Every row gives one point. Each copy is the shape, with its points in the same order, stretched, turned, moved and blurred by noise. Some copies are also mirrored. Which?

Shape:
[[-1.8 12.7  2.4]
 [-5.6  1.7  5.1]
 [-0.1 -2.8  1.0]
 [-2.7  0.7 -1.9]
 [ 1.8 -3.6 -1.4]
 [-0.1 -3.8  1.2]
 [ 2.8 -2.3 -0.5]]
Copy 1, 7 rows:
[[ 9.0  5.7  0.1]
 [-3.2  3.5  3.2]
 [-4.1 -3.5  0.9]
 [-2.8 -0.1 -3.6]
 [-3.6 -5.4 -1.9]
 [-4.8 -3.4  0.8]
 [-1.8 -5.0 -0.2]]
Copy 1 is: only turned
Copy 2:
[[ 0.5 13.3  1.2]
 [-3.6  2.4  5.8]
 [ 0.0 -2.7  0.3]
 [-3.1  1.0 -1.9]
 [ 1.1 -3.8 -2.8]
 [ 0.1 -3.8  0.3]
 [ 2.6 -2.7 -2.5]]
Copy 2 is: only turned
Copy 3:
[[ 6.3 14.6  8.2]
 [-3.8  6.7  8.4]
 [-1.8 -0.6  2.0]
 [-1.5  5.0  0.1]
 [-0.4 -2.3 -0.4]
 [-2.3 -1.7  2.4]
 [ 1.6 -1.9  1.5]]
Copy 3 is: only turned
Copy 4:
[[ 1.7 12.1 -0.5]
 [ 3.7  4.6  5.9]
 [-0.5 -0.3  3.4]
 [ 2.5  1.5  0.5]
 [-1.9 -1.9  1.4]
 [-0.7 -1.4  3.6]
 [-2.4 -0.7  1.1]]
Copy 4 is: mirrored

Shape, 8 rows:
[[ 4.7  1.7 -8.4 -4.4]
 [-3.4  5.9  0.9  0.8]
 [-3.7 -1.8  1.3  2.4]
 [-0.7 -3.0 -0.6  7.0]
 [ 5.1 -1.8  1.6 -3.8]
 [ 0.9  0.6 -8.4  3.9]
 [-6.0  5.0 -2.3  1.1]
 [ 2.9  5.5  1.4 -1.2]]
Copy 1 (8 x 4):
[[ 8.0  2.8 -4.1 -4.6]
 [-2.2  8.3  0.5  3.7]
 [-3.1  0.0 -2.1  4.6]
 [ 1.2 -3.8 -0.6  6.4]
 [-0.8 -0.9  0.4 -4.2]
 [ 7.5  0.2 -3.6  4.0]
 [-0.8  8.0 -2.6  5.2]
 [-0.4  5.8  3.8 -1.0]]
Copy 1 is: only turned
Copy 2 (8 x 4):
[[ 2.9  5.0 -5.8 -1.7]
 [-5.4  3.6  2.8 -0.1]
 [-6.2 -2.0  0.6  3.4]
 [-4.3 -0.2 -0.1  6.8]
 [ 2.2 -2.5 -0.5 -1.1]
 [-1.5  4.9 -5.3  4.9]
 [-7.6  4.0  1.0  0.5]
 [-0.8  3.6  3.5 -1.3]]
Copy 2 is: only turned
Copy 3, 8 rows:
[[ 3.7 -5.2  8.8 -1.0]
 [ 0.2  7.1  5.7  0.5]
 [-3.8  3.3 -0.4  0.5]
 [-5.3 -0.8 -0.8  5.1]
 [ 5.9 -0.6 -0.9 -1.0]
 [-4.0 -4.7  7.5  3.6]
 [-3.2  5.6  8.1 -0.3]
 [ 5.6  4.2  4.3  1.4]]
Copy 3 is: mirrored

Shape (10 x 6):
[[-0.4 -0.8 -0.8 -3.4 -1.1  3.7]
 [ 0.7 -1.7 -1.7 -2.2 -8.6  2.1]
 [-1.2  2.8  4.7  0.4 -1.0  4.4]
 [-4.4 -7.5  2.5 -2.8 -0.8  1.0]
 [-2.8  5.0  8.5 -2.0  3.1 -0.1]
 [ 6.2  2.3  0.5  4.5  7.4 -2.9]
 [ 0.6 -1.3 -1.4  1.8 -1.2 -3.3]
 [ 9.0  1.0  0.2  1.8  6.2 -5.6]
 [ 4.4  1.2 -7.3  1.4  2.4 -4.5]
 [-2.2  0.1  6.3  2.8  4.9  0.5]]
Copy 1, 10 rows:
[[ -3.8  -2.7  -1.2   1.5   3.5  -0.8]
 [  1.8  -1.2   1.5   5.5   2.7   0.1]
 [ -6.4   3.3  -3.1   4.5   2.9   1.8]
 [ -7.2  -3.5   5.4   1.5   2.4   3.6]
 [-10.8   3.7  -3.7   2.8  -1.5  -1.2]
 [ -6.0   6.8  -3.7  -8.3   2.9  -2.3]
 [ -1.4   2.0   0.9  -1.4   0.0   0.5]
 [ -4.6   6.5  -1.3  -8.2   2.3  -6.6]
 [  1.3   0.0  -2.2  -7.4   1.1  -2.9]
 [-11.2   4.7  -1.0  -1.0   1.8   3.8]]
Copy 1 is: mirrored
Copy 2:
[[-6.6 -1.5 -1.6  2.8  1.6 -0.9]
 [-5.6 -7.0 -3.2  4.5 -0.7 -0.6]
 [-4.2  0.5  4.0  4.3 -0.3 -2.1]
 [-3.9 -6.2  0.0  1.7  5.1  6.6]
 [-4.4  2.2  8.1  0.4  0.5 -2.6]
 [ 5.1  8.9  1.4 -5.4  1.6 -6.4]
 [ 0.5 -0.6 -1.7 -3.3 -1.2  1.6]
 [ 5.6  6.0 -0.1 -8.1  2.9 -7.7]
 [ 0.5  5.2 -6.4 -7.5  0.7 -2.1]
 [ 0.7  2.4  6.3  0.1  1.7  0.9]]
Copy 2 is: mirrored
Copy 3 (10 x 6):
[[  2.2   3.5   2.7  -2.7   2.2   2.5]
 [ -2.8   3.5   6.5  -2.2  -2.1   1.8]
 [ -3.1   1.5  -0.4  -0.9   4.0   6.5]
 [  2.9  -1.0   7.8   2.3   2.4   3.8]
 [ -3.6   0.5  -0.9   3.5  10.3   3.3]
 [  1.7  -0.2 -10.3   5.3  -2.4  -0.3]
 [  0.7  -0.4   1.1   2.3  -2.9  -2.6]
 [  2.1   2.8  -8.8   7.3  -2.9  -3.3]
 [  4.3   0.9  -4.7  -0.3  -4.7  -7.1]
 [ -0.2  -2.6  -2.6   4.1   4.7   3.5]]
Copy 3 is: only turned
